Rows are points. The points of each table are mixes of a few directions, plus a little noise. How many directions does each table use, and how many do they share? Where both have some left over, give the other angles between the two spaces (their principal angles), to ten degrees, smallest first.

First (7 x 2):
[[ 21  52]
 [ 19  47]
 [  4   8]
 [-17 -42]
 [-30 -77]
 [ 14  32]
 [ -8 -20]]
Second, 7 rows:
[[ 37  28]
 [-68 -52]
 [ 39  30]
 [ 36  28]
 [  6   5]
 [-24 -18]
 [-28 -21]]
Directions: first 1, second 1, shared 0; angles 30

First, 6 rows:
[[  3  -5 -31]
 [  3  -6 -38]
 [ -2   3  20]
 [  2  -3 -17]
 [  3  -4 -29]
 [ -9  14  95]]
Second, 4 rows:
[[ -3   5  35]
 [ -5   8  56]
 [  4  -7 -50]
 [  4  -6 -42]]
Directions: first 1, second 1, shared 1

First (5 x 4):
[[-20 -82   2  25]
 [-13  73  10 -46]
 [ 38  41 -12  10]
 [  2 -35  -3  17]
 [ -7   2   3  -6]]
Second, 6 rows:
[[-15 -25   4   1]
 [ 31  53  -8  -2]
 [ 37  60  -9  -2]
 [-56 -95  15   3]
 [ 18  30  -5  -1]
 [-14 -24   4   0]]
Directions: first 2, second 1, shared 1

First, 7 rows:
[[ -6  -6   7  13  10   4  -1  -1]
 [ 36  33 -36 -70 -50 -20   7   7]
 [-14 -13  14  28  20   8  -2  -2]
 [  3   3  -3  -6  -4  -2   0   1]
 [-23 -21  23  45  32  12  -4  -5]
 [ 32  30 -33 -65 -45 -19   5   8]
 [-28 -26  28  56  40  16  -4  -5]]
Second:
[[ 14  26   9   4 -11 -14  -6 -41]
 [ 16  19   1   0 -10 -10  -5 -28]
 [-34   0  -4 -23  -2 -44  18  18]
 [  0   2  -5  -4  -2  -7   1   1]
 [ -6  13   4  -8  -7 -25   5 -14]
 [ 84 -44 -59  13   5  95 -33  54]
 [-32  -4  -2 -18   1 -34  16  19]
 [-48 -33  15   3  23  14  15  45]
 [-17   9  40  24  10  15  -1 -31]
 [ 23  11   1   8  -5  10 -10 -22]]
Directions: first 1, second 3, shared 0; angles 30

First:
[[-27  19  11 -45  -2 -30   8 -21 -44]
 [  6 -19 -34   2 -33  25  11  13  42]
 [ 15  21  62  40  74 -22 -34  -6 -45]
 [-18   7  -5 -32 -15 -12  11 -11 -15]
 [ 33   0  38  64  56   7 -32  12   1]
 [-22 -17 -63 -52 -79  17  38   1  37]
 [ 13 -11  -8  21  -1  16  -4  11  24]]
Second, 7 rows:
[[ 22  29  30 -23  29   1 -11 -27  14]
 [ 26  33  35 -26  31   0 -18 -25  18]
 [-22 -36 -33  27 -43  -1  -7  56  -9]
 [  7  16  12 -10  25   1  19 -42  -2]
 [  1  -4  -1   1  -8   0 -12  17   3]
 [-35 -17 -35  23  10   3  94 -74 -42]
 [  2 -21  -7   8 -44  -3 -65  95  18]]
Directions: first 2, second 2, shared 0; angles 60, 70

First (10 x 12):
[[-10  46 -20 -20   3  26  34   1 -34  42  25 -25]
 [  2 -17   0   1 -10 -17   0 -11   9 -42 -20  17]
 [ -6  23 -17 -17  -6   6  28  -9 -21  -2   3  -6]
 [ -2  12  -4  -5   2   8   8   1  -9  13   8  -7]
 [ -4  17  -8  -8   1   9  14   0 -13  15   9  -9]
 [ -4   7 -22 -19 -21 -15  36 -25 -15 -57 -23  13]
 [  5 -11  26  23  23  15 -41  29  19  59  24 -13]
 [  8 -39   9  10 -12 -30 -16 -12  25 -62 -33  29]
 [ 13 -53  35  34  10 -19 -58  14  46 -10 -13  19]
 [ -2  14   2   1  11  17  -3  12  -6  42  20 -16]]
Second (11 x 12):
[[ -3  -7 -10 -14   7  22  30 -19 -20 -16 -11  -6]
 [-18  -3  -3   3   2   6  22 -24 -14  -2  -9 -13]
 [ 48 -85  53  32  23  -8 -95  37  70 -10 -22  42]
 [ 19 -10  13 -13  17   6 -18  43   7   3 -21  56]
 [ 29 -15  -2 -11   3  13 -11   8   9 -18   6   1]
 [ 22  22 -11 -25 -31 -12   4 -36   0  20 -22  -3]
 [-22  20 -11   5   4   2  19  11 -16  -4  26 -14]
 [-16  15  -7  -4  -1   1  21  -7 -16   5  -3  -2]
 [-34  33  -2  15 -13 -26   8  -5  -8  30   6  -9]
 [-19  16  -9   7 -11  -7  16 -23  -9   6  11 -28]
 [ -5  12 -11   7   1   3   4  15  -3 -13  39 -23]]
Directions: first 2, second 5, shared 1; angles 60

First:
[[ 18   1   2   8  -1  -5   3  -7   5 -15  11   1   5 -15]
 [-36  -2  -3 -16   4  11  -7  14 -11  29 -23  -2 -10  31]
 [-67  -4  -6 -30   8  22 -15  25 -18  53 -44  -4 -19  56]
 [-16  -1  -1  -7   3   6  -3   6  -4  14 -10  -1  -5  14]
 [ 95   6   8  42 -10 -31  21 -37  27 -76  63   4  28 -81]
 [-45  -3  -4 -20   6  15 -10  17 -13  36 -29  -2 -12  37]
 [ 30   2   2  13  -3 -10   6 -12   8 -24  19   1  10 -25]
 [ 72   4   6  32  -7 -24  15 -29  19 -58  48   3  21 -61]
 [  4   0   0   2   0   0   0  -1   1  -3   3   1   2  -3]
 [-30  -2  -2 -12   3  10  -6  12  -8  23 -18  -1  -8  25]
 [-28  -1  -2 -12   3   9  -5  11  -7  22 -18  -1  -8  23]]
Second, 10 rows:
[[ 41  18 -10  10 -35 -20  38  25 -26  15 -28   4  -3  -7]
 [-37 -18   8 -10  32  22 -27 -25  22  -9  29   4  -2   4]
 [-21  25  19   9  14  -3 -19 -21  21 -21  23   2   8  42]
 [ -9  -6 -34   8 -68  14  -1  53 -28 -46  10  13  -7 -21]
 [-16  -9 -10  -1 -13  15  -6   8  -5 -15  17  12  -5  -8]
 [ 57  17 -14   9 -33 -15  46  25 -43  39 -28  10   4 -16]
 [ 24  10  -3   6 -21 -17  42  10  -7  12 -18  15 -18  -4]
 [-49 -28   7 -13  33  10 -70 -10  37 -44   3 -45  15   0]
 [ 14  10  16  -2  40   4  -9 -31  -5  41   9  -4  22  14]
 [ -4 -18  21 -14  50 -10   7 -35  35  27 -17 -11 -13  -4]]
Directions: first 1, second 5, shared 0; angles 80

First, 11 rows:
[[  7 -27  25  21  32  30   4 -11   4  34  -9  30   9 -16  38  -9 -25 -17]
 [ -4  -3  -5  36 -22 -10  -7  24   6  22  12 -36  20  17 -19 -18  34 -44]
 [-31 -62  30  35  13  48  58 -45   7  65 -44  92  31 -33  55 -11 -46  35]
 [-49 -34  15  34  -5  36  32 -33  46  60 -56   2  62 -27  16 -22   0  21]
 [ 51 -15  13  -5 -12   3 -54  48 -10  -7  59  21 -26  45  -2  -6  18  37]
 [ 33 -41  52   6  71  59 -14 -19   5  38  -7  68  -4 -28  74  -7 -58   9]
 [ 13  62 -20 -65  31 -28 -18 -12 -12 -76  -2 -43 -40 -16 -17  32 -14  -9]
 [-64  28 -32 -16 -44 -17  23 -24  42 -14 -51 -67  43 -11 -47   1  37  41]
 [ 14  44 -36 -29 -26 -54  -2  22 -40 -62  34 -22 -45  23 -42  24  16 -18]
 [  5  -1 -21  34 -48 -37   7  38 -29   2  39 -10  -7  38 -34  -7  37 -43]
 [ 24  48 -19 -46  10 -30 -26  10 -18 -63  21 -35 -40   6 -24  23   2 -10]]
Second, 10 rows:
[[-34  10  -4  60   9 -33  -6 -27  -2  59  11 -92  88   0 -42  -3  44 -21]
 [-62  65 -55 -11  78 -42  21 -39 -57 -23  18 -25  93  45  18 -52 -34  29]
 [ 47 -53  47  22 -65  30 -19  28  48  31 -14   3 -62 -39 -24  44  39 -30]
 [ 31 -24  19 -16 -28  25  -5  21  19 -13 -10  38 -59 -15   8  17  -3  -2]
 [-16  -3   7  51  -7 -19  -9 -14   9  52   6 -71  55  -8 -38   7  41 -22]
 [  4 -16  15  33 -21  -2 -10   0  18  36   0 -37  13 -14 -27  15  32 -20]
 [ 12  -3   1 -22  -2  12   2   9   0 -21  -4  33 -30   0  14   0 -16   8]
 [ 24  -3  -2 -53   0  25   7  19  -4 -54  -8  78 -68   4  39  -3 -41  21]
 [ 29  -5  -1 -64  -2  31   8  24  -3 -65 -10  95 -84   4  47  -2 -49  25]
 [-34  32 -27   1  39 -24  10 -22 -28  -4  10 -23  54  22   4 -25 -12  12]]
Directions: first 5, second 2, shared 0; angles 30, 70

First (10 x 24):
[[ -2 -41 -15  14  21  22  55 -42 -40  68 -40   9 -45 -12  72  -4  94 -19
   16   6 -32  30 -10 -25]
 [-11  15 -19 -23  -1 -17 -21 -22  -1  -7  24  19   8  58  31   8  -6   6
    8 -40  -9  -2 -21  52]
 [ 24 -23  13   0   5  19 -18  -9  23   7   9  13  12  42 -14   5  20   5
  -23 -24 -12 -11 -14  22]
 [ 11  -8   2  -4  -2  15 -19   6  29   0   2   8  21  32 -21   4  10  -8
  -39 -10  -1   6   8   9]
 [ 13 -33   6  17   9   4  -4 -16   7  23  -9  13 -14  -6   6   3  30   0
   11  -8 -20  -3  -4  -1]
 [  3  26  13 -14  -6  28  28  29 -10 -17   0 -30  16   2 -27 -10 -17  -2
  -38  25  30   0   2 -25]
 [-19  21 -13  -3 -10 -28 -21  12  10 -22   6   2   9 -17  -8   3 -36  -2
   10   5   8   5  20   3]
 [ -2 -36 -17  22   2 -11 -37  -7  44  24 -22  31   2 -12  -5  10  32 -24
  -11  -3 -26  26  39  -4]
 [  9  15  25   3  -4  11  19  26 -11 -21   3 -29   2 -31 -33  -9 -32  13
   -1  26  24 -20  -4 -27]
 [-28  64   6 -12 -14 -44  19  22 -50 -54  26 -36 -12 -56   1 -10 -95  32
   67  23  38 -32 -16  -7]]
Second:
[[ 17 -30  22  -2 -21 -21 -29  12  24  10  -6  17   8   9 -23  -2  12  -9
    5  -5   1   1  21  -8]
 [-21  10   6   5 -51 -31 -14   9  17  13 -20  19  11  52   0  19  38 -20
    3 -42  17 -32 -10  23]
 [  4  22  -7 -19 -46  42 -38  -6  14 -90  44 -18   9 -59   2  -3 -52  14
   -9  30   1 -77 -18 -55]
 [ -2  -2  -3  21  53 -13  17 -34 -35  14 -18  -7 -28 -47  27  -6  -7  19
    3  27 -20  44  23  10]
 [  5  22   4 -29 -32   9  -5 -11  -8 -34  15  -1  13  27   9  -1   2   0
  -18   0  16 -20  -8 -15]
 [-18 -29  -6  21  26   0  34  45  12  80 -36  -5  -3  20  -5  -4  31 -21
   -4 -18 -11  33  -2  39]
 [  8  -8  -6   0  61  14  41  -4 -30  34  -6 -14 -12  -6  10 -14  -2   7
   -9  21 -10  63   8  11]
 [  9  16 -10   5   9  -1  -9  -9   7 -28  28  11   4   6 -18  12 -23   9
   25 -11   4 -11 -16  -7]]
Directions: first 5, second 6, shared 1; angles 40, 40, 50, 80

First, 9 rows:
[[-27  11   3  13 -14  23  11  25 -25  34  16 -20   5  10  17   3 -26  21
    1 -27  17  13   0 -14  57  13  -5   7  14 -24  -9  15]
 [-30   9  -1  14 -14  25   9  32 -34  43  22 -23  10  15  18   2 -29  27
    3 -34  18  17  -2 -15  73  16  -3  14  13 -30 -10  17]
 [ 24 -18 -17 -13  13 -23 -21  -4   2  -5  -2  18   7  16 -15  -7  23  -7
    5  16 -17  -5 -10   9 -19 -10  18  25 -16  11   8 -12]
 [ 17 -26 -21 -13   9 -24 -26   9 -23  14  16  10  23  32 -17  -9  19   0
    9   4 -15   6 -12   2  26  -4  22  44 -18  -2   8  -9]
 [ 39 -23 -12 -21  19 -37 -24 -26  21 -34 -14  28   3   2 -27  -8  38 -26
    2  35 -26 -13  -5  17 -58 -17  16  11 -23  28  14 -22]
 [  2  24  13   4   1  15  19 -14  48 -27 -33  10 -36 -31  16   6  -1  -5
   -7  11   3 -17   4   9 -76  -6 -12 -40  14  17  -6   1]
 [-44  10  26  22 -23  22  23   6 -43  13  33 -46  19 -13   6  12 -38   6
   -8 -33  28  22  23 -26  95  23 -29 -25  14 -30  -7  19]
 [ 20  -6 -25 -11  11  -7 -18  15  11  16 -13  25  -6  24   4  -9  16  11
    9   7 -14  -7 -21  13 -32 -11  25  33  -6   7   2  -7]
 [ -1  19  33   6  -3   5  26 -41  43 -57 -26  -2 -26 -55  -2  12  -1 -27
  -16  19   7 -15  24   3 -66  -3 -31 -71   9  22   0  -2]]
Second (9 x 32):
[[-29  -1  16   5 -32 -10  -2 -13   0   8   6 -17  -8 -15   1   4  10  -5
    9   9   2   4  -3 -26  23  -6  -4   3   0 -20   6   6]
 [ -6 -10   7 -39  -1 -34  -5  -5  26  18   8  28  12   2 -18  39  19  30
  -12  29 -12   2 -43 -28 -35   0 -18  42 -35  12 -19 -39]
 [-12   6  23   2   2  18 -20  19  -4 -10  10 -15 -18 -13  55 -32  -7   0
   20  44 -17 -31 -44   9 -46 -19  33  -8  28  -9  45   5]
 [-19  -2  11  15 -29   1  -6  -2  -3   8  -4 -16  -8  -9   7  -9   2 -10
   10   2   2  -1   2 -10  14  -6   9  -2   9 -20  15  12]
 [ 24   5 -21  34   9  29   6  10 -18 -10 -20  -9   1  13  -2 -29 -21 -23
    1 -43  12   4  49  37  24   9  14 -30  22  -1   5  29]
 [-15  -7  11  12 -31  -1 -17  10   6  18 -12  -6  -3  -2   8 -10   0  -3
    9   9  -5  -6 -13  -5 -15  -7  19  11   6 -18  22   4]
 [ 84   0 -60  -2  76  20  20  21  -2 -16 -27  48  32  49 -41   3 -26   6
  -34 -65  10  14  53  66 -16  31  -8 -11 -13  53 -43  -9]
 [-34   0  22  20 -41   2 -10  -5  -6   8   1 -29 -16 -19  19 -16   4 -15
   19  12   1  -5  -4 -18  20 -12  13  -6  17 -31  27  19]
 [  8  10  -8 -48  46 -27  35 -37   1 -25  38  17   9  -6 -29  49  19  20
  -21   3   7  19   3 -25  32  11 -57   2 -35  33 -57 -27]]
Directions: first 3, second 4, shared 0; angles 30, 70, 70

First, 10 rows:
[[  8   3   5  -1  23  -5 -32  42 -92  18   7 -16  26 -11  67  18 -44 -29
  -47  27 -32  38 -27 -15  30  53  76  -2  30   9   1  10]
 [  4 -10  -3  -1 -11   0  29 -21  58 -11   5  14 -14   4 -38 -17  33  27
   41 -19  28 -17  15  28 -13 -28 -40   9 -11  11 -11   3]
 [ -8 -18  15  -7  -1 -19  18  -3  34 -14  -1   0  -2  -3 -21 -25  29   1
   19 -10  27   7  16  16 -15   3 -11 -13  12   9 -15 -19]
 [-21   7  12   0   7 -10 -23   9 -29   0 -17 -17   8  -1  16   5 -14 -34
  -36  11 -14  13  -1 -34  -7  22  19 -25  11 -23  12 -26]
 [  4   1  -8   2  -9   7  13 -17  33  -4   2  10 -11   5 -24  -3  14  19
   22 -11   9 -18   7  10  -6 -24 -29   9 -16   1  -1   6]
 [-11 -13   7  -3 -14  -9  31 -29  79 -20  -6  10 -17   6 -55 -27  46  18
   41 -23  38 -19  27  18 -29 -31 -55  -7 -10   0 -10 -18]
 [ 49  -9 -14   0  21  10  -5  49 -86  27  40   7  23 -15  69  19 -41  19
   -5  19 -23  32 -38  40  58  40  80  41  24  54 -20  62]
 [  4 -25  17  -9   8 -23  18  15   9 -10  10   0   7  -9   0 -24  21   3
   19  -3  25  24   7  30   0  21  17  -5  27  27 -25  -5]
 [-13  41 -30  15 -27  40 -10 -51  43   4 -22  10 -28  23 -42  29  -8  13
   -1 -11 -20 -61   7 -42 -20 -68 -77   9 -62 -51  40   1]
 [-18  24   0   5   5   7 -39   5 -50  11 -19 -18   7   4  28  25 -37 -37
  -54  18 -36   3 -11 -53   0  14  20 -18  -3 -36  27 -16]]
Second (10 x 32):
[[-58   6 -52 -26  29  75 -19  19 -16  39  16  21  40   8 -39  34  29  54
   52  95   5 -18 -79   1 -20  49   9 -42  14  -6 -78  14]
 [ 10   0   9   5  -5 -15   3  -4   3  -7  -3  -4  -7  -1   8  -7  -5 -11
  -11 -18  -1   4  16   0   3 -10  -2   8  -3   1  15  -3]
 [-21   2 -20  -9  10  28  -6   7  -6  14   5   8  15   2 -15  13  11  20
   19  36   2  -7 -29   1  -7  18   3 -16   6  -2 -29   4]
 [ 40  -4  36  19 -20 -53  13 -13  11 -27 -10 -15 -28  -6  26 -23 -21 -37
  -36 -65  -3  13  56   0  15 -34  -4  29 -10   5  55  -9]
 [-42   3 -36 -19  20  53 -14  13 -12  28  11  15  29   6 -28  24  20  39
   38  68   2 -13 -57   1 -14  35   5 -30  10  -4 -56   9]
 [ 30  -3  27  14 -15 -39  10 -11   8 -21  -8 -11 -22  -4  20 -18 -15 -29
  -27 -50  -3   9  41  -1  11 -26  -5  22  -7   4  41  -7]
 [ 13  -2  12   6  -7 -17   4  -4   4  -9  -4  -5  -8  -2   9  -8  -7 -13
  -12 -22  -1   4  18  -1   5 -11  -2  10  -3   1  18  -3]
 [ 25  -2  22  11 -13 -33   9  -8   7 -16  -7 -10 -17  -4  17 -15 -13 -23
  -22 -40  -1   8  34   0   9 -21  -4  18  -6   3  34  -6]
 [ 49  -5  44  22 -25 -65  16 -16  13 -32 -14 -18 -35  -7  33 -29 -25 -47
  -45 -81  -4  16  69  -1  18 -41  -7  36 -12   6  67 -11]
 [-50   4 -44 -23  25  62 -16  16 -14  33  13  18  34   7 -32  29  25  46
   44  80   3 -16 -67   1 -17  41   7 -37  12  -6 -65  12]]
Directions: first 3, second 1, shared 0; angles 80
